Rows are points. Two turns around zero, p and q, are shown by what they do to some points. Where does a point land after both, in the order given? Backwards means that the second turn is done in reverse. Each puzzle has new turns, and all numbers are rounded.
In the rows, zero is written as 128.

Turn p:
[134 123] => [131 121]
[126 103] => [115 107]
[ 94 167] => [116 178]
[159 108] => [146  96]
[127 139] => [132 138]
Turn q:
[129 151] => [105 126]
[101  99] => [160 105]
[154 134] => [119 153]
Where do these land?
q, then p: [133 139] => [119 137]
p, then q backwards: [157 104] => [ 92 118]
p, then q backwards: [ 94 141] => [158 149]

Turn p:
[ 92 121 100] => [100 150  99]
[137 120 156] => [137 130 157]
[160 141 129] => [147  99 132]
[145 149 152] => [161 122 141]
[105 109 102] => [ 94 139 111]
Turn q:
[163  85 153] => [ 86 130 172]
[118 133 101] => [127 125  99]
[130 139 122] => [134 119 122]
[141 136 122] => [127 112 127]
[ 89 147 142] => [165 154 121]
Where do these land?
p, then q: [133 148 110] => [107 120 113]
q, then p: [146 120 157] => [143 145 155]
p, then q: [ 87 114 149] => [175 116 126]
q, then p: [146 131  95] => [ 92 134 120]

Turn p:
[118 141 113 139 128 134] => [118 117 123 137 129 110]
[ 92 133 139 133 137  78] => [102 129 173 150 155 141]
[141 144 109 127 109 133] => [127 106 126 116 109 114]
[127 121 124 109  97 112] => [139 125 159 107 119 122]
[173 128 147 132 144 193] => [140 145  53 107 109 137]
[ 86 119 130 129 131 125] => [122 148 146 144 150 109]
[113 116  95 111 136  99] => [145 119 163 159 120 123]
[154 146 171 123 158 162] => [108 159  79 118 114 158]
[147 105 123 148 112 115] => [151 104 130 114 146 137]
Turn q:
[136  96 142 114 148 138] => [ 94 135 149 145 129 126]
[137 130  67 121 127 120] => [129 130  89 133  83 146]
[127 112 140 106 128 121] => [116 118 135 152 134 122]
[147 130 128 113 138 106] => [135 118 142 146 106 125]
[123 145 127 125 144 121] => [133 111 137 118 120 136]
[142 134 131 105 133 143] => [112 117 131 126 115 106]
[122 129 139 122  59 140] => [146 135  87 139 164  87]
[107 136 137 124 150 121] => [124 106 143 121 135 146]
[112 139 141 223 125 141] => [164 184 139  72 164 157]
Where do these land?
q, then p backwards: [112 158  99 170 112  99] => [177  82 138 121 131 142]
q, then p: [147 115 140  82 101  79] => [141  82 116 121 183 147]
p, then q: [109 126 125 117 116 128] => [144 116 142 133 134 125]
p, then q: [134 114 151 146 151 153] => [121 124 114 102  94 141]
p, then q backwards: [141 122 124 118  80 123] => [135 172 141 138 145 138]
q, then p: [149 116 120 128 167 147] => [104 151 147 105 134 106]
q, then p: [113 116 129 124 166 138] => [123 165 125 125 140 108]
q, then p: [119 158 135 138 131 157] => [139 149 151 136 102 139]
